Every row gives one point. The ring and each string are closed loops that go straight from each point to the next, and from the last back to the first. Before rounding, they use only three directions, however many columns there are. Count how often each string passes through the ring. Passing back the other way cancels.

Ring (8 x 3):
[[ 26  14  44]
 [  3  27  33]
 [-14  27  11]
 [-18   2 -20]
 [  6 -24 -30]
 [ 37 -33 -20]
 [ 54 -30  -3]
 [ 53 -10  33]]
String:
[[ 17   6 -44]
 [-15 -39 -48]
 [-10 -53 -39]
 [ 26 -36 -48]
 [ 22 -53 -34]
 [ 19 -52 -17]
 [ 14 -59  -8]
 [ 43 -56 -25]
 [ 55 -44 -30]
 [ 55  -8 -25]
 [ 34   1  -7]
 [ 13 -19   1]
 [  2 -47 -21]
 [-15 -52 -23]
 [-19 -42 -35]
 [-18 -23 -51]
 [ 25  17 -31]
 [ 26  14 -14]
 [-10 -18  -1]
 [-47 -32 -18]
 [-54 -31 -37]
 [ -7  -2 -45]]
Times through: 2

Ring:
[[  8  60   6 -11]
 [-29  35   5 -18]
 [-43   2  12 -11]
 [-27 -29  26  12]
 [ 10 -32  28  23]
 [ 45  -3  19  19]
 [ 42  47  11   4]]
String (14 x 4):
[[-37 -26  49  35]
 [-43 -49  33  18]
 [-15 -43  -1 -14]
 [ -3 -23   8  -3]
 [  5  -9  22  14]
 [ 16 -32  -2  -9]
 [ 42 -45   6   7]
 [ 59 -24  33  40]
 [ 45  -5  43  46]
 [ 22  -1  30  26]
 [ 10 -14   0 -10]
 [  6 -32   5  -3]
 [ -1   0  24  13]
 [-13   2  45  33]]
Times through: 0
String:
[[ 41  57  -5 -15]
 [ 55  64  -4 -11]
 [ 36  25 -15 -24]
 [ 56  60  -3  -9]
 [ 53  95  27  21]
 [ 31  85  35  25]
 [ 15  67  32  20]
 [  9  85  22   6]
 [ -2  54  23   7]
 [ -4  24   3 -14]
 [-17  26 -15 -37]
 [-28  28 -20 -45]
 [-14  13 -13 -33]
 [ -6  24  14  -2]
 [-14  57  29  10]
 [-13  82  22   0]
 [  2  51  25  11]
 [  7  22   7  -6]
 [ 16  16 -14 -27]]
Times through: 1

Ring:
[[ 39   8  26  15  -4 -13  -8 -36]
 [ -3  24  13   4  -1 -41 -23 -16]
 [-44  13  -4 -11 -13 -39 -12  -9]
 [-49  -4  -8 -15 -25 -19   5 -15]
 [-17 -22   0  -8 -30   7  19 -36]
 [ 33 -19  18   9 -20  13  14 -52]]
String (22 x 8):
[[ 69 -38  20  17 -18  15  13 -95]
 [ 49 -40  14  10 -24  18  19 -85]
 [ 25 -31   6   4 -21   1  10 -75]
 [ -5  -6  10  -1 -21   0  10 -23]
 [-16  -6  11  -5 -28  15  22  -5]
 [-10  -4   9  -3 -21  -1  10 -20]
 [  5 -30   1  -3 -25   0  12 -64]
 [ 11 -46  -1  -4 -33  15  24 -78]
 [  7 -36   7  -3 -35  30  33 -48]
 [ 31 -41   9   4 -29  21  24 -76]
 [ 30 -24  19   7 -26  26  24 -46]
 [ 28  -9  25   9 -22  25  22 -23]
 [ 65 -20  28  19 -13  14  10 -67]
 [ 75 -21  24  22  -6  -6  -5 -92]
 [ 27  -3  17   9 -10 -12  -3 -46]
 [  6  13  22   6 -13  -2   4  -4]
 [ 37  14  31  16  -5  -4  -3 -19]
 [ 74   8  37  27   3 -10 -12 -52]
 [ 34  16  33  15  -7   3   2  -8]
 [ 67  -3  32  23  -4  -2  -4 -57]
 [ 72 -21  23  21  -6  -7  -5 -90]
 [ 53 -21  19  15 -12  -1   2 -77]]
Times through: 1
String:
[[ 10   8  16   6  -8 -19  -8 -27]
 [ 29  10  16  12   2 -40 -25 -52]
 [ 21  28  19  13   9 -53 -35 -33]
 [ -7  36  16   5   3 -46 -27  -1]
 [-25  30  14  -1  -8 -26 -10  18]
 [-14  12   8  -1 -10 -27  -9 -17]
 [ -8   3   6  -1 -12 -26  -8 -32]
 [-31   8  -6  -8  -8 -51 -22 -34]
 [-58   8 -18 -17 -11 -64 -25 -32]
 [-68  12 -10 -19 -20 -36  -6   4]
 [-41  12   5 -10 -21 -11   6  12]
 [-20   4   7  -4 -18 -11   3 -12]
 [-25 -18  -9 -10 -22 -23   1 -52]
 [-20 -20  -6  -9 -24 -16   5 -50]
 [ -8  -5   6  -2 -18 -12   2 -31]
 [ -9 -33  -6  -8 -29  -2  14 -64]
 [  2 -48  -5  -7 -35  14  25 -78]
 [  3 -34   6  -4 -35  27  31 -46]
 [-11   0  16  -2 -25  15  20   2]
 [ 18 -18  18   4 -26  25  25 -32]
 [ 34 -19  22   9 -23  23  21 -42]
 [  7   1  18   4 -18   5  10 -16]
 [  8  -3  12   3 -14 -11   0 -35]
 [ 65 -19  21  19  -6 -11  -6 -87]
 [ 75  -3  34  25  -1  -5  -7 -63]
 [ 48  13  33  19  -2  -8  -7 -29]
 [ -2  18  21   4 -12  -5   2   6]]
Times through: 4

Ring, 7 rows:
[[ 35  32 -34  25 -16 -18  38  56  28]
 [ 13  25 -24   8   5  -9  70  49   8]
 [ -4   6  -7   5  13   9  67  16  -9]
 [ -4  -9   7  11   3  21  38 -17 -15]
 [ 19  -5  18   6 -30  11   0 -30 -17]
 [ 41  12   5   9 -48  -7 -11  -6  -1]
 [ 46  27 -24  26 -35 -18   8  37  25]]
String:
[[ 28  20 -29  33 -12  -7  29  38  26]
 [ 25  29 -54  51   5 -10  49  71  48]
 [ 15  41 -33  -3   9 -22  95  77  10]
 [  4  28 -15 -13  12 -11  94  51  -9]
 [-10  12 -16   4  27   7  90  34  -5]
 [-10   5   4 -12  15  10  78   9 -25]
 [  6   7  11 -13  -7   4  51  -1 -25]
 [ 16   7  -7  17 -12   4  28   8   2]
 [ 14   1  -8  26 -10  10  20   1   6]
 [ 18   3  22 -14 -30   3  19 -22 -29]
 [ 23   6   6   6 -27   2  13  -7  -8]
 [ 23   9  -7  18 -19   1  19   8   5]
 [ 33  18   7  -8 -37 -11  17   4 -12]
 [ 54  28   1  -2 -58 -23  -5  14   1]
 [ 56  28 -36  47 -42 -19 -11  43  44]
 [ 33  18 -38  52 -15  -5  12  40  42]]
Times through: 0

Ring:
[[ 51   2  12  29   9 -26 -12   6 -10 -70  -8]
 [ 23  13   9  -4  21 -11   4  29   5 -29 -17]
 [-11  13   1 -44  19  27  13  24   0  35 -37]
 [ -6  -7  -3 -41  -7  51  -5 -23 -31  52 -47]
 [ 27 -18   1  -3 -18  30 -22 -44 -43   2 -35]
 [ 55 -15   8  30 -13  -5 -27 -34 -36 -56 -17]]
String:
[[ 10   0   3 -19   4  23  -4  -5 -18  12 -35]
 [ -1   4   5 -15  10  42  -3 -24 -24  54 -69]
 [-18  -5  -3 -46  -4  67  -3 -33 -34  84 -68]
 [-13 -15 -11 -68 -20  60  -5 -18 -34  52 -27]
 [  2 -13  -9 -54 -18  38  -6  -6 -27  15  -9]
 [ 18  -3   5  -5   1  22 -10 -20 -25   9 -42]
 [  9  -9   4  -3  -6  50 -17 -56 -44  52 -74]
 [ -3 -15  -3 -31 -17  65 -15 -53 -48  65 -63]
 [ -4 -13  -8 -53 -17  50  -7 -18 -33  37 -26]
 [  7  -6  -2 -33  -6  31  -5  -9 -24  16 -27]
 [  9   0   4 -14   4  30  -6 -17 -23  25 -48]
 [-23   7   1 -43  12  61   6 -17 -21  89 -76]
 [-39   9  -7 -83  10  63  18  17  -8  90 -49]
 [-17   3  -8 -75   2  36  12  30  -5  33 -11]
 [ 11  -2  -1 -33  -1  17  -2   9 -14  -4 -13]
 [  5  14   8 -14  23  13   7  14  -2  16 -44]
 [  2  28  12 -10  40   1  17  36  15  14 -48]
 [  6  21   7 -25  29  -5  16  49  16 -11 -17]
 [ 10   4  -2 -43   5   3   6  37   1 -22   7]
 [ 22   5   8   0  11   6  -4   1 -12 -10 -33]
 [ 18   2   4 -16   6   8  -2   9 -11 -13 -19]
 [  9  13   3 -34  18  -3  12  46  10 -19  -3]
 [  3  24   8 -23  34  -3  18  48  17   0 -27]
 [ -2  29  13 -10  43   7  18  33  14  27 -57]
 [ 10   8   7 -12  15  15   1   4 -10  11 -41]
 [  5   1  -1 -39   2  21   2  13 -11   7 -17]
 [-13   0  -8 -70  -1  37   9  23  -9  30 -12]]
Times through: 3
String:
[[ 22   4   2 -23   7  -7   2  32   0 -38   5]
 [ 15   1   1 -28   3   9   0  16  -9 -15  -9]
 [ 13  11   9  -5  19   9   2   8  -6   6 -42]
 [-10  21   7 -29  30  24  15  22   4  43 -55]
 [-33  15  -4 -73  19  49  21  29   1  74 -45]
 [-20  -1 -10 -79  -4  47   9  19 -12  45 -16]
 [  2  -4  -3 -41  -4  32  -2  -1 -20  19 -24]
 [  9  -2   4 -14   1  34  -8 -23 -27  29 -50]
 [ 18  -4   2 -14  -2  19  -8 -11 -22   0 -28]
 [ 14 -16  -7 -41 -20  29 -11 -10 -29  -4  -4]
 [ 37 -26  -1  -1 -30  28 -30 -53 -52 -16 -22]
 [ 63 -24  10  49 -22   5 -40 -69 -54 -47 -35]
 [ 62 -10  16  60  -3  -9 -31 -50 -38 -50 -43]
 [ 38  -6   7  11  -2   0 -15 -13 -23 -35 -20]
 [ 36  -7   3  -5  -6  -5 -12   3 -18 -49   2]
 [ 57  -2   9  20   2 -36 -12  19  -6 -95  17]
 [ 47   9  12  20  17 -34  -4  28   3 -76   1]]
Times through: 0

Ring:
[[ 42 -10  -4 -19   6   5  -1  -3   4  18  15   8 -13 -11]
 [ 46 -21 -25 -25  30 -49 -31 -10  -2   4 -56   3   1 -15]
 [  8   3  -2   1  19 -16 -23 -14   6  -9 -38   3  15   7]
 [-40  11  34  23 -12  55   0 -14  19 -19  19  -4  15  16]
 [-41  -8  40  13 -25  78  10 -10  21 -15  46 -11   1  -1]
 [ -9 -10  28   0 -20  64  13  -5  16   1  52  -4 -10  -7]]
String (23 x 14):
[[ -9 -19  18  -4  -9  39  -2  -8  13  -7  18  -8  -4 -13]
 [-12 -26  28  -7 -23  67  11  -4  16  -1  52 -10 -15 -21]
 [  6 -26  18 -14 -16  51   9  -3  13   6  45  -6 -18 -22]
 [ 29  -8  12 -14 -11  43  15   0   9  20  54   6 -19 -11]
 [ 43 -16  -1 -22   0  16   4  -1   5  20  28   6 -19 -17]
 [ 69  -6 -14 -27  11  -6   3   1   0  32  22  16 -20 -11]
 [ 54  -2 -12 -19  14 -11  -5  -4   1  21   4  14 -10  -5]
 [ 19  -2   3  -6   6   9  -6  -8   7   4   2   5   0   0]
 [ 42 -35 -22 -31  23 -38 -29  -8   0   2 -47  -3  -6 -28]
 [ 32 -33 -18 -26  22 -33 -29  -9   1  -2 -48  -4  -3 -24]
 [ 18  -8  -2  -9  11  -4 -14 -10   6   0 -16   2   2  -4]
 [ 27   9  -6  -3  18 -15 -15 -11   4   4 -21  11   8   9]
 [ 33   2 -23  -8  37 -58 -37 -15  -1  -5 -75   8  18   6]
 [ 13  23  -2  10  22 -17 -19 -15   6  -5 -33  12  20  24]
 [  2   6  10   5   5  14  -8 -12  10  -4  -3   4   9   9]
 [-10 -13   9   0   5  10 -17 -13  11 -15 -21  -7   9  -5]
 [-37   3  24  18  -2  31 -13 -17  16 -25 -11  -7  19  12]
 [-61  38  48  44 -18  76   8 -18  24 -24  35   1  27  40]
 [-28  22  33  23 -13  59   8 -12  18  -9  35   3  12  22]
 [-18  -2  23   8  -8  42  -1 -11  15 -10  18  -4   5   3]
 [-23   8  31  15 -15  58   8 -10  17  -7  37  -1   5  10]
 [-30  15  40  20 -24  79  18  -9  20  -5  60   1   3  15]
 [-12  -5  23   4 -12  48   4  -9  15  -5  29  -3  -1  -1]]
Times through: 2
String:
[[-45  -1  31  19  -9  46  -8 -16  19 -27   1 -10  17   8]
 [-62  20  48  36 -22  80   7 -16  24 -26  36  -6  20  25]
 [-56  22  50  34 -26  87  14 -14  24 -19  52  -3  15  25]
 [-10  11  23  11  -8  43   4 -10  14  -3  27   3   5  11]
 [-24 -16  25   3 -12  47  -3 -10  16 -14  17 -10   1  -8]
 [-46 -25  39   7 -27  78   5 -10  22 -20  39 -19  -3 -14]
 [-47 -23  46   8 -35  95  15  -8  24 -16  61 -18  -7 -14]
 [-24   6  41  13 -29  89  24  -6  20   1  76  -1  -6   6]
 [ -3   7  25   6 -14  54  12  -6  14   4  47   4  -3   6]
 [  2 -12  14  -5  -6  33   0  -7  12   0  20  -2  -5  -9]
 [ 10 -26  11 -15  -8  33   1  -4  10   3  24  -5 -13 -21]
 [ 32 -12   7 -17  -7  33  10  -1   8  19  44   5 -19 -14]
 [ 44   5   3 -13   0  23  11  -1   5  26  42  15 -15  -1]
 [ 47   5  -3 -14   6   8   4  -3   4  23  25  15 -11   0]
 [ 68  -9 -19 -28  18 -21  -6  -2  -2  27   0  14 -15 -12]
 [ 61 -38 -28 -39  25 -44 -26  -5  -3  13 -41   1 -14 -33]
 [ 37 -35 -18 -29  19 -29 -25  -8   1   2 -39  -4  -7 -27]
 [ 19   1   2  -5   8   6  -7  -9   7   4   0   6   1   2]
 [ 39   2 -12 -11  20 -22 -15  -9   2   9 -22  11   2   2]
 [ 56 -25 -37 -31  41 -74 -42 -11  -6   2 -83   4   3 -19]
 [ 40 -30 -31 -27  37 -66 -44 -13  -3  -7 -85  -2   6 -20]
 [ 19 -22 -14 -15  24 -34 -32 -13   3 -10 -57  -4   7 -13]
 [  9  -5   1  -3  12  -3 -17 -12   7  -6 -22   1   7   0]
 [  5  18   8   9   8  10  -7 -12   9  -2  -4   9  12  18]
 [-13  38  14  27  12   8 -12 -18  12 -13 -18  12  29  38]
 [-29  22  21  24   4  22 -12 -18  15 -21 -14   2  25  26]
 [-28  -1  20  12  -1  28 -12 -15  15 -21  -9  -7  15   6]]
Times through: 0

Ring:
[[-17 -57  -8  11 -55 -14   1 -21  30 -46  12 -28   3  29]
 [-26 -54  -2   6 -50   1  18 -36  11 -36   8 -16  15  27]
 [-27 -15   0  -6 -27  29  33 -43 -30  -7  -6   8  31  12]
 [-22  22   0 -17  -4  38  24 -28 -42  19 -15  30  38   4]
 [-16  44  -2 -23  11  36   6  -9 -35  33 -19  44  38   1]
 [ -3  60  -7 -23  18  24 -17  16 -20  36 -19  44  29  -1]
 [ 15  64 -18 -12  10   6 -32  34  -6  21 -16  21   8  -6]
 [ 25  51 -27   1  -8  -8 -33  36   3  -2 -11  -8 -11  -8]
 [ 23  16 -28  13 -31 -21 -28  26  18 -29  -1 -34 -21   0]
 [  7 -26 -20  16 -49 -25 -18   7  32 -45   8 -39 -16  15]]
String, 28 rows:
[[ 21  49 -23  -4  -2 -13 -47  45  19   4  -9   4  -6  -1]
 [  7  20 -16  -2 -15  -8 -27  21  16  -6  -5   0   1   7]
 [  8  18 -19   3 -21  -2 -13  10   1 -13  -6 -11  -1   2]
 [ 25  26 -30  14 -31 -10 -12  16  -5 -27  -6 -37 -20  -9]
 [ 35   2 -37  27 -49 -38 -32  32  31 -53   5 -63 -40  -1]
 [ 14 -30 -24  20 -53 -41 -35  22  54 -53  12 -48 -26  19]
 [ -4 -25 -13   6 -38 -18 -20   5  34 -30   6 -17  -1  21]
 [ -9 -14  -9   0 -29  -6 -13  -1  20 -17   2  -3   9  19]
 [  3 -10 -18  12 -41  -3   6 -11  -3 -33   0 -30  -5   5]
 [ -8 -38 -13  13 -52  -9   7 -19  13 -43   7 -33  -2  17]
 [-31 -90  -1  12 -67 -16  10 -36  41 -56  19 -30   9  41]
 [-40 -85   6   4 -58  -8  11 -39  38 -43  16 -11  21  45]
 [-21 -28  -3  -2 -33   4   5 -21   9 -19   2  -1  18  22]
 [-12  -8  -8   0 -28  10   9 -18  -8 -14  -3  -4  14  11]
 [-23 -23  -4   3 -40  27  45 -52 -38 -22  -4 -12  22   8]
 [-36 -24   3  -5 -33  42  58 -67 -51 -10  -7   5  38  11]
 [-39 -16   8 -16 -17  36  32 -46 -27   7  -7  30  46  20]
 [-31  -4   5 -17 -10  25  10 -24 -11  11  -7  34  39  20]
 [-13  11  -6  -9 -13  18   5 -12 -15   4  -9  15  23   9]
 [ -7  28  -9  -9  -9  26  12 -14 -33   8 -14  13  22  -2]
 [-15  57  -2 -25  16  46  14 -14 -53  40 -23  47  41  -6]
 [-23  71   6 -41  39  48  -8   3 -36  67 -26  85  58   4]
 [-14  49  -1 -28  19  26 -18  11 -12  40 -17  56  38   7]
 [ -7  26  -8 -13  -3  11 -14   7  -2  12 -10  24  21   8]
 [  0  35 -11 -11  -2  11 -15  11  -8  12 -12  19  16   3]
 [  9  44 -18  -4  -7  11  -8  10 -20   5 -14   4   6  -7]
 [ 25  80 -24 -10  12   6 -33  40 -15  22 -20  15   1 -15]
 [ 40  95 -32  -6  15  -6 -52  62  -3  20 -20   8 -12 -20]]
Times through: 5

Ring (7 x 14):
[[ -2 -15  47  14 -11 -29  11  -1 -40 -48 -12 -14 -13  11]
 [-21  13  22 -31 -29  13   8  -2  -6 -30 -39 -26  -7   4]
 [-16  19 -14 -42 -32  35  -4  -4  26  -6 -34 -20  -3 -10]
 [  5  -4 -52 -20 -18  31 -23  -7  47  21   7   2   2 -24]
 [ 22 -45 -46  22   2  -4 -30  -6  27  20  54  22   7 -23]
 [ 27 -59 -20  44  10 -29 -23  -4   0   2  62  24   3 -14]
 [ 19 -44  27  45   5 -45  -3  -2 -36 -34  30   7  -9   3]]
String:
[[-36  39  30 -58 -43  31  16  -2  -1 -36 -72 -41 -10   8]
 [ -7  32   5 -30 -30  22   5  -5   8 -26 -52 -26 -17  -5]
 [  4   1  -3  -6 -17   4  -4  -4   5 -17 -13  -9 -10  -7]
 [-28 -13   8 -32 -25  16  -3  -1   6 -10  -8 -14   8   2]
 [-41   7  21 -52 -36  26   7  -1   2 -20 -36 -28   5   7]
 [-34  40  38 -54 -42  26  19  -2  -9 -43 -76 -43 -13  10]
 [-39  -6  49 -31 -29   1  14   1 -26 -39 -29 -27   2  17]
 [-25 -10  57 -11 -21 -15  16   1 -39 -49 -25 -24  -5  18]
 [  2  10  55   9 -16 -25  19  -2 -44 -62 -41 -25 -25  12]
 [ 15   2  25  17 -10 -20   6  -4 -24 -42 -21 -12 -22   0]
 [  6 -30  15  19  -5 -22  -4  -3 -17 -23  16   1  -4   0]
 [ 21 -16  10  27  -4 -23  -3  -4 -16 -28   4  -1 -16  -5]
 [ 42 -60  19  76  19 -65  -9  -3 -41 -32  54  21 -13  -2]
 [ 32 -79   4  69  20 -57 -18  -3 -27 -13  77  29   1  -5]
 [ 15 -68  -3  42   9 -35 -18  -2 -13  -5  64  21   8  -5]
 [ 32 -92  -5  72  23 -57 -24  -2 -22  -3  95  36   8  -7]
 [ 45 -59  -3  71  19 -53 -17  -5 -23 -17  60  25 -10 -10]
 [ 30 -28   2  41   3 -31  -9  -5 -15 -23  21   8 -15  -8]
 [  8 -46   8  26   0 -26 -10  -2 -15 -15  36   9   2  -2]
 [  1 -52  16  25   0 -29  -8  -1 -21 -18  39   8   5   2]
 [  7 -21  17  17  -7 -20  -2  -3 -18 -28   6  -3  -9   0]
 [ 11   3  23  11 -13 -15   5  -4 -20 -39 -22 -13 -20   0]
 [ -6 -26  14   3 -12 -11  -3  -2 -11 -20   9  -4   0   1]
 [-36 -12  57 -23 -25  -8  16   1 -35 -45 -25 -26   1  20]
 [-30 -12  29 -26 -25   4   6   0 -13 -26 -16 -19   4   9]]
Times through: 2
